Rows are points. Examples show where two turns around zero, p and q, send a point. Write where each new point lands after one turn and then the other. Backwards means that the second turn is done in reverse. Each puzzle has new turns, and all numbers are rounded.
In the rows, 128 means zero.

Turn p:
[117 130] => [118 132]
[139 145] => [143 142]
[190 108] => [184  94]
[ 66 129] => [ 68 143]
Turn q:
[161  64] => [148  59]
[165 162] => [171 154]
[108 114] => [106 118]
[ 92 150] => [ 97 157]
[114 150] => [119 152]
Where do these land?
q, then p: [114 173] => [134 175]
q, then p backwards: [107 133] => [107 132]
p, then q: [163  78] => [139  68]

Turn p:
[162  99 191] => [174 129 190]
[104 111  98] => [107  97 109]
[ 93 146 140] => [ 91 140 140]
[153 156  83] => [140 145  73]
Turn q:
[ 91 138 131] => [ 93 141 119]
[ 94 174 106] => [107 172  91]
[187 123 122] => [185 118 140]
[ 96  84 108] => [ 98  84 106]
[171 121 174] => [156 126 185]
Where do these land?
q, then p: [129 140 157] => [121 150 149]
p, then q backwards: [202 128 132] => [192 155 103]
p, then q: [ 86 118 133] => [ 87 116 134]
p, then q: [ 73 163 132] => [ 71 154 110]
q, then p: [149  91  86] => [164  84 109]

Turn p:
[106 131 115 113 149 112] => [103 128 124 108 143 110]
[161 213 122 170 107 154] => [166 215 110 170 123 134]
[180 107  97  96 120  69] => [174  99 100  78 106  84]
[ 98 110 144 102 146 170] => [100 117 156 115 154 169]
[ 82 118 186 133 126 150] => [ 88 121 185 154 123 150]
[117 128 122 161  64 129] => [120 135 105 159  69 145]
[152  89 111 122 184 112] => [146  81 117 113 177 104]
Turn q:
[109 158 160 165 102 159] => [ 96 154 165 147 104 164]
[117 152 161 149 159  78] => [117 156 159 156 158  82]
[142 135  36 130 134 112] => [143 137  38 141 113 111]
[225 113  98 150 150 126] => [220 132  95 165 146 146]
[113  86 115 122 149 156] => [115  89 108 119 154 151]
[109 134 125  81  88  94] => [122 120 133  88  88  83]
[104 124 164  72 132 162] => [110 118 157  61 143 145]
[106 123 165 154 110 137] => [102 119 168 145 118 142]
Where do these land?
q, then p: [146 134 134 165 164 155] => [135 146 125 162 174 141]
q, then p: [ 95 146  91 105  71 173] => [ 96 147 108  91  82 186]
p, then q: [120 156 147 109 170 144] => [119 158 151 115 171 121]
p, then q: [ 77 132 115 134 154 164] => [ 72 138 115 124 161 144]
q, then p: [161  89 179 153  72  71] => [173  79 165 178  70 105]
p, then q: [129 149  88 131 104  97] => [130 141  93 122  91 100]
p, then q backwards: [169  90 143  98 159  92] => [148  80 151  80 130  98]

Turn p:
[133 154 158 101 186 159  93 101 142] => [151 150 150 119 186 151  73 135 143]
[154 154 208 147 139 121 111 170 119] => [175 125 196 157 111 122 107 172 117]
[ 75 116  98 136 156  64 162 146 133] => [ 74 123 121 131 151  51 156 133 116]
[185  91 164 119  37 144 139 163 141] => [156  88 148 107  37 173 166 148 154]
[144 171  58 114  81 108 143 116 145] => [128 176  74  88  83 104 141  98 131]
[ 65 139 137 140 186 159 189 136 113] => [ 94 165 149 163 202 130 175 146 108]
[ 99  94 107 126 103 169 122 137 161] => [ 89 121  95 135 121 165 140 146 165]
[194  80 133 173 143 153 104  81 132] => [185  74 116 158 141 157 116  76 165]
[149  98 115 107 157  96  90 145 114] => [142  78 110 105 143 102  98 144 115]
[ 88 168 102 166 129  94 106 160  94] => [108 152 105 170 110  81 108 144  76]
[119 173 141 138  98  94 139  87 116] => [118 165 157 127  98 110 118  79 108]
[132  97 114  70 121 175 137  94 125] => [116 119 112  77 153 190 138 113 137]
Turn q:
[ 91 141 103 131  72 134 110 123 153] => [ 80 144  93 110  93 131 110 135 153]
[ 94 154 118  73  45 130 134 189 146] => [ 97 148 128  46  64 125 112 187 134]
[188 128 140  72 107 145 131 170 190] => [199 121 140  68  91 122 128 147 180]
[ 61 157  84 117 132 120 138 112 130] => [ 64 169 108 115 153 134 151 144 134]
[151  86 188 153 145  98 106 131 166] => [153  68 151 158 132  80 105 117 160]
[ 64 135 120 119 207 143 144  95  82] => [ 79 139 156 148 211 168 166 124 105]
[157  86 127 162 166 165 197 130 115] => [166  96 135 176 120 156 201 127 106]
[162 125 142 169 116  54 112  82 104] => [133 130 111 161 133  58 100  72  92]
[147 104 105 116 142 141  85 143 107] => [154 109 101 116 155 156  98 135 115]
[124 124 162 150 135 127 131  68 103] => [106 120 150 159 136 127 128  67 113]
[168 169 118 146 140 152 120 165 111] => [176 167 134 149 120 153 107 153 115]
Where do these land?
p, then q: [ 52 143 165 111 147 146 162 156 109] => [ 95 137 198 157 140 144 131 181 105]
p, then q backwards: [131 120  75 103  83 189  54 104 121] => [130 113  68 133  75 190  61 122 112]
p, then q: [125 133 106  46 108 142 114 109 135] => [118 143 134  55 150 172 123 134 145]
p, then q: [146 140 203 134 141 110 162 161 166] => [158 106 194 137  92  77 121 144 148]
q, then p: [156 116  89 139 104  94  84 135 103] => [141 112  68 113 124 111  95 116  94]
p, then q: [164  99  91 145  98 131 139 128 123] => [136 123  83 115 102 130 166 107 121]
p, then q backwards: [ 90 147 168  99 106 120 144  86  88] => [102 158 165 102 115 141 140 100  69]
p, then q: [159 165 119 210 168 106 161 159 159] => [172 164 116 185 110  43 140 128 124]
p, then q: [138  86 117 173 130  64 123 101 164] => [103  91  89 137 135  61 140  93 154]
q, then p: [118 131 149 120 194 177 137 140 113] => [162 127 162 164 168 162 147 156 146]

Turn p:
[138 145 112 140 128 105 105 126 125 149 132] => [143 132 122 147 134  91 117 125 128 134 120]
[116 125 120 132 129 145 110 103 126 150 123] => [125 127 120 139 125 131 119  95 131 148 114]
[151 114 109 125 148 125 208 165 153 141 151] => [156  95  91 110 156 146 172 173 124 136 172]
[145 105 101 139 111 113 112 155 146 125 140] => [143 110 106 146 115 119 106 158 149 114 132]
[100 106 112  72 147 141 107 118  70 103 133] => [ 85 122 116  85 128 137  76 100  83 110 125]
[ 99 138 126 114 131 109 109 105 150 104 127] => [ 91 147 125 135 138 116 128 110 149 102 126]
[148 113 148 134 134 116 111 170 159 128 110] => [140 110 148 129 141 129 120 170 164 123 108]
[131 109 225 138 114 132 127 128 123 126 127] => [126 113 217 108 105 142 141 125 151 137 137]
[149 142 116 115 109 121 110 114 142 125 111] => [146 150 116 124 121 116 125 119 146 111 106]
[ 96 147 109 141 117 141 158 121 101 145 122] => [111 139 107 134 111 127 153 122  91 160 129]
[118 121 104 143 143 119 137 106 118 115 115] => [117 118 113 148 132 130 141 113 105 109 118]
[146 170 156 142 125 170 142 125 123 128 145] => [155 171 155 129 130 153 138 125 117 155 149]
Turn q:
[137 125 130 116 157 133 142 133  50 144 116] => [147 125 106 129 150 119 135 142  53 136 108]
[137 141 118 135 107 125 125 108  95 138 130] => [139 140 103 132 111 131 119 117 106 151 133]
[161 146 152 141 122 147 135 143 145 141 126] => [155 143 162 139 127 154 134 138 136 140 129]
[154 148 111 101 126 123 110  69 148 142 135] => [156 135 111 104 139 120 122  77 158 161 130]
[144 143 138 131 128 146 110 143 113 127 154] => [143 143 142 126 139 139 107 134 110 128 154]
[153 128 113 130 131 102  65 141 148 138 119] => [143 136 138 115 130  93  79 149 162 149 124]
[153  47 125 138 154 121 137 137 139 146 132] => [147  56 129 154 148 107 140 162 143 133 131]
[ 90 150 118 141 124 115 142  98 142  70 118] => [ 96 143 112 138 103 127 124  81 143  81 111]
[100 146 109 139 130 137 139 144 134 126 129] => [101 152 116 136 135 139 135 138 134 115 129]
[123 141 142 125 119 113 152 139 144 124 144] => [128 142 142 126 113 125 156 128 135 113 144]
[137 104 112 122 118 129 141 147 137  99 120] => [136 107 116 123 115 139 127 147 143  97 122]
[ 47 118 169 116 121 144 139 134 142 141 113] => [ 46 115 161 112 125 140 160 124 115 131 121]
Where do these land?
p, then q backwards: [ 77 152 142 125 114 136 148 114 138 145  97] => [ 86 149 134 122 117 120 151 111 143 166 104]
p, then q: [105 134 140 117 136  94 153 116 129 114 109] => [109 123 120 123 120 118 163 116 115  95 117]
q, then p backwards: [145 129 141 125 136 149 151 117 109 116 130] => [150 122 122 141 146 142 143 108 114 121 120]
q, then p: [141 114 127 126 134 132  97 188 142 118 120] => [118 131 155 115 142 133  94 176 152 123 120]
q, then p: [146 120 145 117 127  71 155 114 130 138 133] => [154 110 123 112 107  99 169 134 131 103 143]
q, then p: [150 144 119 118 134 140 149 115 143 145 174] => [161 133 119 132 159 138 138 114 124 130 170]
q, then p: [143 133 113 112 134 140 124 127  91 132 113] => [144 127 114 116 135 125 107 127 100 130 102]
q, then p: [107 105 112 123 150 100 160 112 118 133  99] => [112  99  99 132 121 121 165 138 109 108 105]
q, then p: [152 129 115 118 121 147 127 106 142 111 111] => [148 133 115 127 131 153 122 109 147 119 106]
q, then p: [143 147 115 177 140 142  72 177 135 109 157] => [126 162 172 172 153 115  72 158 147 132 137]
p, then q: [150 119 111 134  88 112 134 143 112 136 131] => [151 126 112 117  91 127 120 155 136 129 140]
p, then q backwards: [144 112 133 148  95 150 153 124 127 143 118] => [156 121 138 128  89 126 156 120 129 136 117]
q, then p backwards: [138 112 143 119 142 139  85 109 135 148 107] => [126 117 149 118 152 136  98 140 118 168 123]
p, then q: [ 50 142 137 133 141 143  84 131 142 102 193] => [ 48 163 151 148 152 106 103 102 132 140 181]

Turn p:
[115 117 119 120 123  81 113 146 132 152 146 140 109 106] => [111 118 130 105 106  92 121 147 132 147 152 156 113 129]
[151 141 126 135 146 140 127 137 135  88 139 133 104 116] => [158 137 119 133 145 131 116 137 139  97 141 128 106 106]
[110 110 127 141  96 141 160 111 122  76 149 131 118 108] => [121 109 123 123 101 167 150 118 148  94 130 123 107  87]
[160 121 115 154 121 128 114 129 135 143 146 118 105 139] => [150 118  98 154 118 122 119 126 118 136 143 139 108 144]
[142 139 115  86 116 131 125 146 148 124 145 143 178 154] => [134 147 129 117 126 144 140 150 134 117 158 126 187 157]
[117 133 119 131 146 146 112 105 134 117 128 133 114 112] => [119 140 125 131 148 141 107 112 142 131 135 129 111 112]
[130 130 165 141 116 145 116 148 149 146  93 114 112 114] => [151 127 145 142 111 117  96 136 144 146  84 119 122 133]
[120 142 137 150 149  70 137 109 142 145 104 140 103 136] => [115 128 145 136 137  64 145 102 142 130 124 140 101 141]
[147  66 117 106 152 117 106 145 126 134 138 138 151 130] => [130  84 107 111 155 128 118 149 127 144 144 161 166 130]
[127 128 131 111  85 128 129 136  94 112 123 146 134 139] => [118 138 123 107 101 148 141 136 112  99 106 148 140 134]
[118 145 133  74 149 148 157  70 138 136 134 125 107 128] => [135 150 135  78 154 150 140  77 147 144 140  98 112 140]
[109 131 167 149 126 147 104 139 139 114 141 138 111 127] => [134 122 163 147 125 150 103 142 143 118 120 141 101 131]
[175 149 120 125 146 131 118 140 111 132 143 131 224 131] => [148 145 140 152 145 131 134 134  77 123 162 131 214 118]
[111 111 116 147 132 150 142 107 128 150  42 145 140 126] => [101 144 112 148 149 118 140 104 152 159  55 129 151 113]
[108 140 115 138 103  99 122 148 112 144 142  31 102 157] => [103  94 109 133  89 103 111 142  81 122 133  62  93 168]
[108 143 126 140 143 145 165 133 103 135 134 141 137 126] => [122 144 145 131 141 142 166 137 111 140 121 119 117 106]
Turn q:
[162 101 161 158 125 117 125 129 112 192 166  96 103  92] => [138 126 164 154 101 110 161 113 106 180 142  82  80 108]
[105 142 102 155 118 145 131  85 127 107 128 107 154 143] => [125 129 112 144 107 162 124  85 132 113 122 146 152 159]
[ 97 126 124 137 110 123 148 109 160 115  87 152 107 122] => [115 123 107 130 126 112 139 123 153  99  84 166 113 126]
[165 118 102 113 148  98 137 116 133 139 112 120 134 145] => [161 107  95 105 139 107 138 121 107 138 136 121 132 142]
[108 107 159  90 145 142 122 113 106 143  99 157 102 102] => [105 109 151 103 168 126 114 119 128 141  94 138 103  85]
[147 125 157 145 132 117 108 164 105 115 124 103  94 151] => [126 127 143 133 115 122 105 162  98 113 119  79 108 140]
[108 148 140 134 140 100 113 117 113 156 121 116 149 100] => [119 164 138 125 134 104 126  84 119 141 124 114 135 117]
[144 139 115 130 133 141 157 119 136  79 159 113 181 141] => [145 122 120 144 133 168 155 127 129 102 158 127 185 148]
[139 104 116 116 157 136  97 127 132 106 157 129 146 107] => [139 101 127 145 141 133 106 121 146 138 157 108 156 103]
[106  99 162 127 134 114 117 171 135 156 128 124 135 134] => [ 98 129 160 127 131  86 129 152 134 154 120 107 136 136]
[139 167  87 131 124 112 152 150 139 121  90 142 139  99] => [142 174  69 125 136 118 142 141 125 119 118 147 140 109]
[104 106 137 160 125 140 144 109 121 126 170 163 114 151] => [108 103 158 172 136 136 130 125 131 119 147 161 103 152]
[121 155 132  63 119 123 114 136 133 103 124 137 106 132] => [123 129 131  70 132 132 106 146 139  92 140 135 129 100]
[121 113  85 108  98 126 141 112 114 132  97 133 128 137] => [129 112 100 106 110 129 123 124 106 138 110 175 136 125]
[179 130 146 137 105 142 104 154 137 152 150 136 149 144] => [177 144 161 133 115 132 128 163 137 159 145 116 128 143]
[104 168 123 144 136 172 138 140 144 107 135 120 107 149] => [ 97 148 111 133 124 172 122 144 156 103 133 124 112 155]
Where do these land?
p, then q: [132 131 156 107 106 101 124 149 131 122 154 146  90 139] => [142 107 149 105 125 121 122 177 128  98 138 142 113 126]
p, then q: [130 151 139 135 117 118  95 118  95  88 117 129 108 153] => [124 119 123 136 138 146  81 129 118  76 111 133 128 127]
p, then q: [169 138 112 126 143  89  94 131 123 116 147 148 119 124] => [151 126 133 146 147 110 101 131 117 101 178 143 129 117]
q, then p backwards: [139 128 131 142 116 123 118 151  95  91 181 141 120 143] => [130 152 138 152 130 127  96 154 127 105 177 115 154 131]
p, then q backwards: [105  96 103  91 122 174 121 138 143 167 121  97 119 138] => [137 118 105 120 162 183 114 153 133 150 101  93 133 151]
q, then p backwards: [ 99 115 108 139 158 129 164 141 136 153  85  89 138 114] => [110 109  77 124 119 126 150 112 111 161  82 117 133 150]
q, then p backwards: [139 132 116 150 102 115 114 115 106 126 125 158 134 125] => [162 142 146 153 125 131 104 129 118 135 129 144 124 117]
q, then p: [125 102 110 114 110 162 147 145 150  99 111 128 117 152] => [119 121 105 130 128 145 136 178 159 133 106 136 154 127]
q, then p backwards: [143 132 154 139 124 103 115 116 115 100 108 106 187 108] => [165 154 153 122 125 140 146 118 125 122  91 114 181 128]
p, then q: [104  94 124 121 169 168 157  95 157 161 122 102 117 119] => [113 102 109 107 126 126 156  92 153 187 123  97 100 141]
q, then p: [130 145 130  83 143 153 150 145 123 143 149 161 116 164] => [144 131 146  95 164 152 132 175 135 142 147 135 109 146]
q, then p: [159 140 137 136  95  87 127 116  92 122 153 139 124 144] => [159 123 135 117 116 136 133 118  85  85 127 161 114 123]
p, then q backwards: [114 145 135 131 117 138 107 158 124 126 151 145 119 150] => [130 144 135 143 107 146 137 151 119 122 140 144 115 159]
q, then p: [103  89 139 122 157 163 145 133 144 162  94 135 129 102] => [105 125 134 126 149  98 137 129 160 191 102 112 127 124]
q, then p: [156 173 129 144 106 112 120 115 111 103 131 120 132  80] => [156 163 120 138 107 132 113  98 108  98 136 115 125  84]
q, then p backwards: [142 141 143 169 147 122 137 110 169 158 110 110 155 116] => [144 147 125 133 128 138 172 103 162 153  95 130 117 157]
q, then p backwards: [ 85 124 112 126 143 118 141 101 162 138 118 122 153 107] => [127 107 106 125 123 104 139  83 146 130  94 149 138 132]

Turn p:
[117 177 120 114 120 174  90 119  89 111 104 117 159 129] => [132 149 110 135 116 186 110 123 118 127  90 104 181 112]
[170 159 132 110 124 182 123 129 167 143 145 175 138 115] => [146 166 127 117 130 176 158 135 175 141 155 171 147 121]
[136 143 121 151 142  63 115 123 118 119 112 136 168 113] => [162 115 132 134 126  72 105 104 135 116 108 130 166 122]
[ 63  87 101 102 111 122 150 162 141 182 152 107  86 110] => [ 68 103  85 118 143 102 124 158 128 190 141 117  71 126]
[185  61 156 225 140 132 119 125 126 153 144 139 118 133] => [167  92 191 187 119 128 104 112 108 128 178 186  87 138]
[141 150 114 126 142 164 123 169 137 123 137 101 161 139] => [133 147 131 161 122 150 125 169 153 138 133 103 158 143]
[115 126 120  98 132 153 101 120 118  87 153 169 137 142] => [111 136 100 114 155 160 123 142 123  83 140 146 159 118]
[ 58 132 127 162 157 116 146 123 111  89  88 127 152 111] => [ 83 100 146 161 135  96 136 115 112 110  77 111 163  90]
[137 121 144  96 135  92 115  95 156 148  78 138 118 156] => [135 134 143  85 157 117 129  88 137 127  91 140 114 174]
[142 148 108 142  81  97 157 150 146  61  85 121 141  96] => [154 100 122 126  74 100 157 148 168  83  75 115 129 105]
[111 145 131 131 141 128 112 130 147 148 157 109  53 144] => [105 169 104 146 145 128 125 102 129 133 153 108  67 133]
[124 111 168  97  76 140 152 116 146 117 140 117 168 107] => [106 101 154  66  86 145 129 146 150 129 144 123 143 120]
[103 118 129  91 154 150 132 139 103 132 128  94 124  94] => [114 126 132 115 158 141 122 157 113 158 121  85 126  96]
[201 120  95 131 101 123 148  58 111 128 180 118 105 178] => [186 114 100 112 107 150 166  96  83 102 198 122 115 181]
[116 124 153 143 166  84 137 160 107 181 117 151  90 153] => [118 171 142 144 151  69 110 121  90 158 117 159  94 143]
Turn q:
[ 96 106 161  98 116  90 124  75 128 104  74 152 172  94] => [ 87  95 169 103 148 108 160  79 143  90  99 159 176 128]
[ 79 120 161  98  87 116 144 100 139 118 114 185 147 156] => [ 98 124 151 113 102 101 140  90 127  98 135 173 150 191]
[112  97 183  65  93 113 108 123 115 113 129 143 150 119] => [108 123 181  77 129 100 105 118 126  97 143 139 177 146]
[151 133 128 154 179  97 138 162 156 142 116 109  94 145] => [135 119 116 148 175 115 131 159 144 148 120 105  68 135]
[ 99 130 145 143 131 161 140 130 124 145 123 106 179 150] => [107 118 121 144 110 150 135 135 147 162 125 114 173 160]
[157 129 125 139 157 144 112 130  96 130 164 177 128 113] => [152 146 139 138 139 134 135 155  80 149 142 169 136 105]
[ 86 100 169  90 106 160  86  94 167 125  83 155 140 102] => [ 81 122 186  95 127 159  95  81 150 113 100 173 149 146]
[165 173 110 143 137 117 110 109 141 129 131  96 110 157] => [176 146 107 147 152 131 127  95 132 145 124  93 105 127]
[147 138 103 160 151 111 132 148 155 134 161  71 125 155] => [155 127  77 160 155 130 113 147 159 143 148  88 111 126]
[169 160  80 135 141 122 132 181 154 113 109 107 133 141] => [168 160  89 131 138 123 133 163 158 127  82 103 101 124]
[139 159 103 107 145 156 196 132 105 188 153  88 120 149] => [133 119  67  90 101 146 159 143 107 184 158  80 110 141]
[110 149  85 152 140 113  94 158 103 129 161 136  92  92] => [108 173 104 159 132 113 108 144  95 127 133 130 105  69]
[119 148 165 141 111 165 161 132  94 125 110 101 119 140] => [119 126 159 136  87 149 156 132 122 141 136  78 131 148]
[123  79  72 139 157 162 104 124  84  74 173 155  79 101] => [133 127 113 157 127 173  97 164  47  71 138 158 119  76]
[119  82 150 121  75 118 110 105 123 155  76 144 151 137] => [118  77 167 114  93  96 105  92 143 131  97 149 152 140]
[177 143 106 164 122 103 157 145 166 126 170 123 109  95] => [169 143 102 137 134 120 149 150 169 125 167 139  84  84]
Where do these land?
q, then p: [158 154 142 159 168 136 102 151 179 125 173 145 175 117] => [145 182 141 175 147 116 149 129 177 159 153 166 158 132]
p, then q backwards: [ 87  90 111 109 137 155  82  92 157 167 112 101 117 145] => [ 94 119 144 118 182 143 115  91 171 162 105  92 115 150]
p, then q backwards: [110 169 171 115 176 101 146  93 146  97  93 110 173 151] => [109 161 180  89 103 103 100 118 100  88  81 110 164 125]
p, then q: [162 145 118  90  93 103 147 102  92 151 185 141 112 107] => [166 148  85  66 114 106 125 128  94 124 157 127 138  91]
p, then q backwards: [149 141 107 144 122 160 154 172 131 156 110 117 173  99] => [157 127 140 180 126 160 136 160 114 153 122 128 178 128]
q, then p: [141 114  96 165 127 181 113 145  95  90 154 101 101 122] => [157 122 127 174  85 177 104 156 133 128 127 118 119  85]
q, then p: [ 90 122 146 143  92 160  86 102 153 157 124 109  91 114] => [ 93 120 120 118 126 179  97  65 140 131 145 133 113 109]
p, then q backwards: [136  86 107 113 125 179 105  89  88 106 132 165 123 100] => [151  85  98 118 179 158 130  78 123 111 148 130 125  92]
q, then p: [ 95  76 165 150 149 134 154 176  96  93 125 100  98 146] => [ 80 122 151 173 106 120  77 179 114  99 129 103  96 128]
q, then p backwards: [125 112 125 149 123 102 169  85 137 127 103 158 104 175] => [141  92  94 172 110 102 148  96 148 129 112 130 102 160]
p, then q backwards: [ 90 111 102 162 168 124  93 166  91 139 150 142 104 100] => [116 109  94 175 167  93  76 139 117 144 161 126 109 120]
q, then p: [157 168 133  86 110  96 148 134 143 160 115 164  91 154] => [151 172 100  78 138  99 149 105 100 120 126 119  93 159]
q, then p: [164 138 142 137 109  98  98 121 103 133 141 134 141 141] => [175 130 151 115 119  99 108 107 127 132 145 130 141 130]
q, then p: [156 140 140  93 127  88 159 137 155  82 100  87 163  89] => [126 124 166 100 153 105 177 160 183 108 118  77 135 134]
p, then q: [100 154 114 104  94 102 163 155 153 136 103 146 155 160] => [109 130  94 115 105  79 136 114 154 112  92 131 127 175]
